Each row is a point. The window is the flat piece filled in between its corners: a triangle in 3 columns, a solid with four corners in 4, and so on. A path goes straight from each point to the next, and from the last back to the first. List the points from which the path goes on through the window.
(in the rows, 128 means zero)

Window (3 x 3):
[[104 168 112]
 [136 169 106]
 [ 97 100 181]]
Path:
(1): [108 138  78]
(2): [147 178 148]
(3): [120 203 113]
(4): [126 174  84]
(5): [106 141 111]
(6): [101 191 139]
(7): [137 180 129]
(8): [127 146  75]
(9): [137 137  96]
(10): [127 207 126]
(11): [124 234 108]
(12): [112 165  90]
(13): [121 126  87]
(14): [107 175 140]
(15): [131 202 113]
(16): [125 141  86]
Through the window after points: 1, 5, 7, 9, 13

Window (4 x 4):
[[151 110 146 109]
 [116 172  90  92]
 [158  64 156 192]
 [108 158 147 146]]
Path:
(1): [188 155 159 123]
(2): [177 157 154 141]
(3): [114  77 118 128]
(4): [ 91 156 115  81]
(5): [149 226  65 107]
(6): [179 173  99 104]
(7): [100 134 121 104]
(8): [131  85 144 147]
(9): [179 109 147 161]
(10): [155 219 126  87]
(11): [ 96 153 112 110]
(12): [ 99  84 119 110]
Through the window after points: 2, 6, 8, 12

Window (8 x 8):
[[112 146 207  67 147 189 129 137]
 [ 83 119 193  75  93 124 113 132]
 [ 98  54 136 201 188 107 161 197]
 [192 116  65 143  91 121  92 104]
 [ 65 138 156 108 124  81 209 110]
 [134 164  86 167 154 135  87 158]
 [126 112  71 105 178 144  87 123]
 [170 158 190 143 164  22 155  87]]
Path:
(1): [182 135 107  92 133  48 142 160]
(2): [164 133 112 104 145 105 136 173]
(3): [131 126 106 135 160 130 103 103]
(4): [ 79 139 157 156 169 130 133  90]
(5): [132 137 137  99 132 115 162 152]
(6): [159 144  60  74 140 114 106 166]
(7): [123 105 121 173 145 138 104  85]
(8): [ 94 131 119 142 142 139 129 113]
Through the window after points: 6, 8

Window (9 x 9):
[[217 182 166 106 137  87 160 118 141]
 [151  43 147  75 135  72 110 203  72]
 [168 208 144 112 140  76 186 177 127]
 [138 148 140 167 178 126 178 171 147]
 [108  93 154  71 149  82  62 153  91]
 [131 147 135 166 108  94 131 160 140]
 [110 127  93 140 124 173 114 170 123]
 [126  94 192  59 108 108 144 133 107]
 [ 61  52  49 127 140 126 111 162 127]]
Path:
(1): [134 102 160  74 157 131  88 127 203]
(2): [204 133 154 103 135 100 154 146 179]
(3): [163 176 157 107 140  81 135 128  72]
(4): [162 150 161 135 161  90 169 115  59]
(5): [179 180 135  96 114  92 144 179 191]
(6): [189 131 131 125 164 117 114 191 190]
(7): [ 70 142  99 145 102 119 156 143  51]
(8): [145 152 186 131 154  74 124  90  54]
(9): [116 119 102  99 117 127 114 192 180]
(10): [146 110 148  92 155 112 134 174 152]
(11): [114 101 151 135 100 104 151 144  43]
(12): [123 122 114 133 146 102 137 158  96]
(13): [130 115 111 149 122 112  96 183 201]
(14): [ 96 126 126  83 126 137 102 172 188]
(15): [138 109 139 117 118  84 131 149  78]
(16): [120 152 123 142 138  93 151 167  87]
Through the window after points: 2, 4, 10
